Each row is a point. Examples show where two turns around zero, p and q, send a point. Write where each new point lands after one turn and then the other. Backwards means that the second turn is done in reverse. Each puzzle has new turns, and all numbers are rounded.

Turn p:
[-2.04 -0.96 -0.29] -> [ 1.21 -0.79  1.76]
[ 0.92  0.70 -0.73] -> [ 0.13  0.91 -1.01]
[1.42 1.61 1.43] -> [-1.36 -0.61 -2.10]
[-0.30 -1.35 -0.41] -> [0.02 0.49 1.36]
Turn q:
[-1.00  0.34 -0.01] -> [ 0.15 -0.23 -1.02]
[-1.81 -1.49 -0.86] -> [ 1.88 -1.50 -0.67]
[ 2.41  1.27 -0.03] -> [-1.19  2.08  1.29]
[ 0.39 -0.11  0.91] -> [-0.85 -0.35  0.38]
Where do these land?
q, then p backwards: [0.09 2.99 0.85] -> [3.10 0.28 0.12]
q, then p: [-0.17 -0.93 -0.81] -> [-1.11  0.52 -0.20]
p, then q: [1.22 0.20 0.70] -> [ 0.89 -0.07 -1.10]
p, then q: [-0.33 -0.69  0.74] -> [-0.26 -1.02 -0.12]
p, then q: [-0.82 -1.57 -1.48] -> [-2.27  0.30  0.27]

Turn p:
[-0.29  2.16 -1.40  0.76] -> [-0.84  0.91 -0.19  2.39]
[-0.09 -3.06 -0.16  0.27] -> [-0.15  0.59 -0.78 -2.91]
[-0.88  1.68 -0.48  0.15] -> [ 0.19  0.29 -0.47  1.87]
[-0.76  1.46  1.04  0.38] -> [1.36 0.14 0.43 1.38]
[ 0.76  0.97 -0.29  0.09] -> [-0.65 -0.10  0.68  0.85]
[ 0.92 -1.80  0.44  0.22] -> [-0.23  0.07  0.57 -1.99]
[ 0.34 -1.41  0.84 -1.86] -> [ 0.30 -1.90 -0.24 -1.59]
Turn q:
[ 2.04 -1.27 -0.24  1.99] -> [-1.45 -1.10  2.52 -0.36]
[-0.78 -0.39  1.35 -0.67] -> [-0.35  0.82 -0.75  1.30]
[-1.46  1.85  0.57 -0.99] -> [ 0.40  0.97 -2.36 -0.44]
[ 1.59 -0.26 -1.39 -0.15] -> [ 0.55 -1.80  0.90 -0.45]
[-1.39  0.06 -0.29 -0.18] -> [ 0.85  1.11 -0.30 -0.04]
Where do these land?
p, then q: [-0.42 -2.17 -0.23 -0.77] -> [ 1.97 -0.91 -0.46  0.77]
p, then q: [ 1.95  0.99 -0.22  2.12] -> [-1.81  1.70 -1.75 -0.31]
p, then q: [-1.43  0.54  0.95 -0.93] -> [-0.23 -1.31  1.52 -0.15]
p, then q: [ 0.82  0.41 -1.34 -0.12] -> [ 0.39  1.57  0.00 -0.21]
q, then p backwards: [-0.94 -0.29  0.28 -0.01] -> [-0.44  0.26 -0.17  0.87]
p, then q backwards: [ 0.38 -0.61 -1.04  1.90] -> [-1.39  0.14  0.91  1.56]
q, then p: [-0.35  1.13  1.61 -2.20] -> [-2.03  1.79 -1.18  0.35]

Turn p:
[ 0.00  1.00  0.35 -1.18 -1.07 -0.53 -0.18  1.96] -> [-0.93  1.16  0.55  1.58  0.62 -0.89 -1.14 -0.57]
[-0.70 -2.11 -0.46 -0.77 -0.98  1.41  1.56 -1.20] -> [ 0.20  1.19  1.35 -0.82 -0.32  0.75  2.14  1.84]
[-1.68  1.22  0.35  1.46  1.03 -1.15 -0.99  1.20] -> [ 1.52 -1.22  0.14  1.00  0.26 -0.40 -0.82 -2.38]
[ 0.63 -0.86  1.53  1.42 -0.26 -1.03  0.56  0.59] -> [ 0.84  0.97 -1.29 -0.57 -0.12 -1.56  0.61 -0.90]
[-1.63 -0.46 -0.23 -0.58 -0.13  1.45 -1.96  2.03] -> [ 0.18 -1.31  2.04  1.63  1.77 -1.24  0.16  0.33]
[ 1.14 -0.47  0.97 -1.21 -0.24  1.35  1.84 -1.52] -> [-0.85  1.08 -0.68 -0.08 -1.80  0.39  1.17  2.10]
[ 0.07  1.31 -2.11  0.27 -0.24  1.12 -1.30 -1.34] -> [ 0.27 -1.38  0.27 -0.40  0.86  1.92 -1.60  1.36]
[ 1.06 -0.08 -1.71  1.44  1.66 -0.76  0.62 -0.17] -> [ 0.12 -0.95  0.00 -2.52 -0.93  0.07 -1.00 -0.86]
[ 1.10  0.45  1.30 -0.85  0.23 -1.85 -0.15 -1.55] -> [-1.34  0.44 -2.37  0.18 -0.35  0.95  0.49 -0.91]
Turn q:
[-0.02 -0.77 -0.04 -1.03  2.01  1.43 -1.10  1.17] -> [-1.11  1.33 -0.79  0.31 -1.61  0.01  0.76  1.85]
[ 0.70  1.11  1.46  0.14 -1.25 -0.12  0.96 -1.16] -> [ 0.01 -0.99  1.48 -1.36  0.92  0.73  0.35 -1.09]
[ 0.57  0.55  1.58 -0.72 -0.17  1.41  1.45  1.30] -> [ 0.12  0.30  1.71 -0.77  0.61  0.74  1.50  1.63]
[ 0.83 -1.37 -2.10  0.97 -1.01  1.22 -1.30 -0.10] -> [ 1.55  0.86 -1.26  0.86 -1.29  1.75 -1.35 -0.32]
[-1.42 -1.20  0.46  0.34 -0.97 -0.33 -0.27 -1.63] -> [ 0.01 -2.45 -0.33  0.23 -0.59  0.13 -0.94 -0.40]
[ 0.58  1.12  1.12  1.26  0.03 -0.36  1.49  0.66] -> [-0.08  0.07  0.47 -0.55  2.42  0.41  0.82  0.04]
[-1.02  1.52 -1.60 -1.25  0.86  0.25 -1.69  1.20] -> [-0.46  1.74  0.06  2.01 -1.45 -1.28  1.11 -0.55]
[-1.17 -1.50 -1.88 -0.25 -1.73  1.06  1.10 -1.84] -> [ 2.97 -1.98 -0.62 -0.03 -1.58  0.12 -0.41 -0.32]
[ 0.36  0.13  1.58 -1.37  0.04 -1.53  0.94  0.40] -> [-0.86 -0.22  1.64 -1.13  0.84 -1.36 -0.40  0.66]
[ 0.30 -0.19  1.56  0.72  1.57 -1.89 -0.68  1.78] -> [-2.46  0.88 -0.24  0.41  1.85 -0.69 -0.81  1.08]
[ 0.29  0.59 -2.14  1.19  0.62 -1.13 -0.90 -1.79] -> [ 0.29  0.45 -2.11  0.01 -0.14 -0.55 -0.63 -2.58]
Where do these land?
q, then p: [-0.42  5.50  0.12  1.06  1.13 -0.06  1.28 -0.89] -> [ 0.27  0.72 -0.61 -1.06 -4.75  2.82  1.50 -0.64]
p, then q: [ 0.24 -0.79  0.35  0.00 -0.68  1.23  0.03 -0.24] -> [ 0.16  0.84  0.39  0.24  1.00 -0.48  0.17  0.79]
p, then q: [ 0.25 -0.56  0.90 -1.17 -0.78 -1.08  0.22 -0.25] -> [ 0.62 -0.46 -0.40  0.32  0.51 -0.67  1.50 -0.79]
p, then q backwards: [-0.55 -1.18 -0.07  4.00 -0.49  0.76 -0.13  0.19] -> [ 0.45 -0.54 -1.95 -0.39 -0.73 -0.15  3.62 -0.67]
q, then p backwards: [ 3.14  1.65 -0.10 -0.31  0.93  0.04 -0.56  0.90] -> [ 0.36 -1.12 -0.92 -0.76 -2.15 -1.92  1.88  0.07]
p, then q backwards: [-0.15  0.03  0.61  0.37  2.95 -0.41 -0.46  1.96] -> [-2.04  0.66 -0.15 -1.22 -0.52 -1.46 -0.39 -2.19]
q, then p: [-1.04 -1.06 -0.98 -0.77 -0.96 -0.84 -0.78  0.13] -> [ 0.58  0.12 -1.19 -0.59  1.87 -0.43 -0.17 -0.43]
q, then p backwards: [-0.82 -0.69  0.67 -0.93 -0.48 -0.12 -0.89 -0.67] -> [ 0.24  0.74 -0.35 -0.54  1.52  0.64  0.23  0.42]
p, then q: [ 0.17 -0.09 -0.24 -0.04 -0.83  0.59  0.87  1.14] -> [-1.09  0.34  0.94  0.33  0.80 -0.20  0.01 -0.48]
p, then q: [-0.74 -1.57 -0.58 -0.91 -0.03 -0.81  0.84 -1.22] -> [ 0.75 -0.88  0.92 -0.92 -0.16 -0.14  1.90  0.57]
q, then p backwards: [-0.09 -1.26 -0.68 -1.31 -0.76  0.72 -0.43 -1.04] -> [ 0.06  1.03 -0.20  0.90  1.32  0.71  1.39 -0.19]

Turn p:
[-0.13 -1.39 -0.93 -0.67 -0.75 -0.67  1.27  0.66  0.43] -> [ 0.84 -0.30  1.26  0.86 -1.26 -0.02  0.92  0.73  0.64]
[-0.86 -0.15 -0.17  0.28 -0.79 -2.66 -0.70 -0.33  0.25] -> [ 0.69  0.05 -0.73 -0.82 -0.03  0.37  0.06  1.82  2.02]
[-0.37  2.69  0.40 -0.18 -0.98  0.11  2.57 -0.52  0.92] -> [ 2.90  0.93 -1.05  1.28  0.87 -0.71 -0.07  0.43 -1.67]
[-0.45 -1.15 -1.03 -0.85 -0.58  0.44 -1.51 -0.78 -2.27] -> [-0.69 -1.03  1.96 -0.84  0.93  1.89 -0.74 -0.30  0.85]
[-0.46  0.24  0.31  1.09 -0.69  0.78 -1.45 -0.93  0.47] -> [-0.98 -0.14 -0.26 -0.17  0.97 -0.64 -1.72  0.64  0.05]
[ 0.42  0.29  0.64  1.31  5.06  0.81  1.26 -0.66  0.90] -> [-1.87  1.87 -2.80  2.17 -0.42 -0.16  0.97 -3.28  0.07]
[-0.35 -1.20 -0.33 -0.52 -0.32  0.84 -1.39 -0.25 -0.07] -> [-1.06 -0.15  1.37 -0.43 -0.26  0.23 -1.11 -0.03  0.43]
[ 2.45 -0.67  2.50  0.39 -0.04  0.71  2.75  0.10 -1.63] -> [ 0.08  0.05  0.94  0.26  1.88 -1.80  3.49 -1.40 -1.31]
[-0.95 -0.12  0.20 -1.14  0.04  0.54 -1.72  1.00  0.00] -> [-0.13 -0.19  0.56 -1.58 -1.08  0.15 -1.42 -0.64  0.13]
[-0.36  1.02 -1.07  1.04 -1.02 -1.07 -0.32  2.18  0.54] -> [ 0.88 -1.92 -1.39 -0.42 -1.40 -0.15 -0.18  1.44 -0.28]
[ 1.06  0.44 -0.51 -0.75  0.07  0.17 -0.77 -0.46  0.47] -> [-0.66  0.83  0.14 -0.32 -0.21  0.82 -0.19  0.58 -0.94]
Turn q:
[-1.65 -1.26 -1.50  1.91  1.31 -0.79 -1.29  1.01 -0.68] -> [ 0.55 -0.21 -2.20 -0.15 -2.32  0.56  0.58  1.79  1.10]
[-0.31  0.09 -1.72 -1.08 -0.29  1.59 -0.75  0.39  1.19] -> [ 0.09  2.67 -0.63  0.08  0.67 -0.80 -0.15  0.27  0.51]
[-0.89 -1.62  0.96 -1.26  0.60  0.71  2.12 -0.65  0.46] -> [-0.89 -0.79  0.32 -2.49  1.72 -0.92  0.27  0.53  0.23]
[-1.34  1.74  1.83  1.26 -1.74 -0.68  1.81 -1.55 -0.60] -> [-0.87 -1.81  0.04  0.34  1.43  1.90  1.27 -0.42 -2.77]
[ 0.04  0.34  1.10 -1.38  1.10  0.58 -1.30 -0.89 -0.63] -> [ 2.36 -0.40  0.49 -0.14  0.83 -0.91 -0.35 -0.10 -0.08]
[ 1.03  1.82 -0.78  1.06  0.69  0.10 -0.36  0.40  0.34] -> [ 0.31  0.68  0.18  1.47 -0.89  0.20  1.29 -1.23  0.47]
[-1.49  0.98  1.51  1.44  0.67 -0.29  0.80 -0.91  1.92] -> [-0.08 -1.15 -1.69 -0.68  1.30  1.27  1.58 -1.66 -0.07]
[-0.38 -1.64 -1.12  0.04  0.30 -0.25 -0.34  0.99 -1.16] -> [-0.17  0.13 -0.26 -0.51 -1.52 -0.47 -0.53  1.80  0.50]
[ 0.80  0.01 -0.92 -1.49  0.46 -0.87 -0.89  1.62 -0.43] -> [ 0.82  1.32  1.09 -0.51 -1.73 -0.16 -1.08 -0.07  0.49]
[ 1.33 -1.16  0.46 -0.44 -2.21 -1.48 -1.23  0.15 -1.21] -> [-0.33 -0.69  0.89  1.05 -0.76  0.55 -3.06  0.65 -0.67]
[ 1.36  0.55 -1.72 -1.25  0.52 -0.33 -0.93 -1.51 -0.02] -> [ 1.21  1.18  1.63  1.15  0.67  0.49 -0.23  0.53  1.53]
[ 1.47  0.15  1.89  1.18 -1.42  1.71  2.38  0.95  0.81] -> [-3.00 -0.92  0.14  0.35  0.62 -1.70  0.40 -2.07 -1.25]
Where do these land?
p, then q backwards: [-0.65  0.41 -0.77  1.82 -1.16 -2.55  0.18 -0.53 -1.02] -> [-1.24 -1.53 -0.44  1.03  1.31 -0.16 -0.65 -2.53  0.04]
q, then p: [-0.79  1.63 -0.37  0.16  0.71 -0.31  1.04  2.21 -0.28] -> [ 2.24  0.09  1.23  0.28  1.56  0.25  0.23  0.41 -0.86]
q, then p: [ 1.05  0.40 -0.51  0.33  0.17  0.74  0.25 -0.33  2.12] -> [ 0.11  1.32 -1.45  1.39  0.26  0.04 -0.91  0.12  0.39]
p, then q: [ 1.25 -0.29 -0.09  0.47  0.17 -1.99  1.74  0.58 -0.52] -> [-2.53  0.08  0.97 -0.75 -0.14 -0.23  1.18 -0.20  0.31]
p, then q: [-0.56 -0.43 -0.91 -0.20 -0.77  0.57  0.67  0.20  0.09] -> [-0.41 -1.04 -0.52  0.60 -0.31 -0.44 -0.69 -0.38 -0.05]
p, then q: [ 1.18 -0.59  2.74 -1.32 -1.57  1.89 -2.13 -0.32 -0.06] -> [ 3.27 -0.90  1.25 -2.19 -0.03  0.79 -0.89 -0.36 -1.51]
q, then p backwards: [ 0.40 -0.39  0.82 -1.27  0.28 -0.57 -1.12  1.10  0.05] -> [-1.61  0.47  0.50 -1.00 -0.22  0.60 -0.55  0.71  0.44]
p, then q: [-1.10 -0.64  0.25 -2.19  0.73  0.01 -1.39 -0.45 -0.06] -> [ 1.32  0.76 -0.12  0.47  1.91 -0.19 -0.68 -1.29 -0.88]
p, then q: [ 1.16  1.29 -1.31  1.62 -0.52  1.25  0.01 -0.17 -2.38] -> [ 0.32 -1.26 -0.53 -0.74 -0.56 -2.08  0.86  2.40  1.11]
q, then p backwards: [-2.50 -0.80  0.72 -1.39  0.86 -1.22  0.19 -3.10  0.46] -> [-0.27  1.76 -0.11 -0.04 -2.04 -1.96 -0.88 -1.01 -2.90]
q, then p: [ 0.55 -0.58 -0.56  1.98  1.10  2.16  0.57  0.80  1.60] -> [ 1.59  0.51 -1.13  2.17 -0.69  0.55 -0.23  1.56  1.49]
